Each point is reached from the start by the listed moves, each made once or not at all, plus a little noise. Say if it took an odd or an even number of moves. Then give how often each move was made.

Moves:
(1): [4.9,3.5,-1.6]
(2): [-4.0,5.5,-0.6]
Start: [-0.6,-3.3,-1.7]
Points:
[-0.6,-2.7,-1.7] -> even (0, 0)
[0.5,5.8,-4.3] -> even (1, 1)
[-3.6,2.7,-2.0] -> odd (0, 1)
[4.4,-0.3,-3.7] -> odd (1, 0)

Moves:
(1): [6.2,-0.9,-0.4,-1.3,-1.7,1.4]
(2): [-0.4,4.1,-1.2,-5.6,1.4,0.8]
(3): [0.8,1.7,6.1,0.3,2.1,-0.4]
(4): [0.1,4.0,-0.2,2.0,-2.4,0.8]
Start: [3.4,-0.2,-0.4,0.8,0.3,0.4]
Points:
[9.6,-1.0,-0.9,-0.7,-1.5,1.7] -> odd (1, 0, 0, 0)
[10.1,2.8,-1.7,1.4,-4.1,2.6] -> even (1, 0, 0, 1)
[2.8,3.8,-2.2,-5.2,1.5,1.4] -> odd (0, 1, 0, 0)
[9.0,2.7,-2.3,-6.3,0.1,2.8] -> even (1, 1, 0, 0)
[3.2,-0.3,-0.6,0.6,0.4,0.3] -> even (0, 0, 0, 0)

Moves:
(1): [3.7,-1.4,-0.1,4.3,-3.0,0.1,-3.0,5.2]
(2): [4.3,2.1,0.9,-1.5,1.6,-0.6,1.5,-0.8]
(3): [0.1,3.7,3.3,-0.5,-1.6,1.8,-2.3,0.6]
(4): [-1.2,0.6,-2.4,-0.2,0.0,1.9,-3.1,-1.2]
(5): [-1.6,-0.2,-1.2,-1.2,2.8,1.2,-0.4,1.9]
(6): [0.3,-1.1,1.6,-2.7,-1.4,1.8,0.3,1.5]
(7): [0.5,0.5,0.7,2.6,0.8,5.0,2.7,-2.5]
(8): [1.0,2.3,-3.4,-1.4,-1.9,0.0,3.0,4.4]
Start: [-1.5,0.3,1.4,-1.4,0.9,-1.6,2.0,0.5]
Points:
[2.4,1.2,5.9,0.0,-5.6,2.2,-3.3,8.1] -> odd (1, 0, 1, 0, 0, 1, 0, 0)
[-1.4,6.8,-0.1,-1.5,-1.8,7.3,2.4,2.4] -> even (0, 0, 1, 1, 0, 0, 1, 1)
[7.8,6.9,2.3,-0.6,-4.2,0.0,1.1,9.8] -> even (1, 1, 1, 0, 0, 0, 0, 1)
[2.1,3.7,0.0,-0.8,3.2,4.2,3.2,-4.0] -> odd (0, 1, 0, 1, 0, 0, 1, 0)
[0.7,5.6,-1.8,2.1,-2.0,8.2,-0.8,8.9] -> even (1, 0, 1, 1, 1, 0, 1, 1)
[7.2,2.9,-1.7,-3.3,-3.8,1.3,0.5,9.4] -> odd (1, 1, 0, 1, 0, 1, 0, 1)
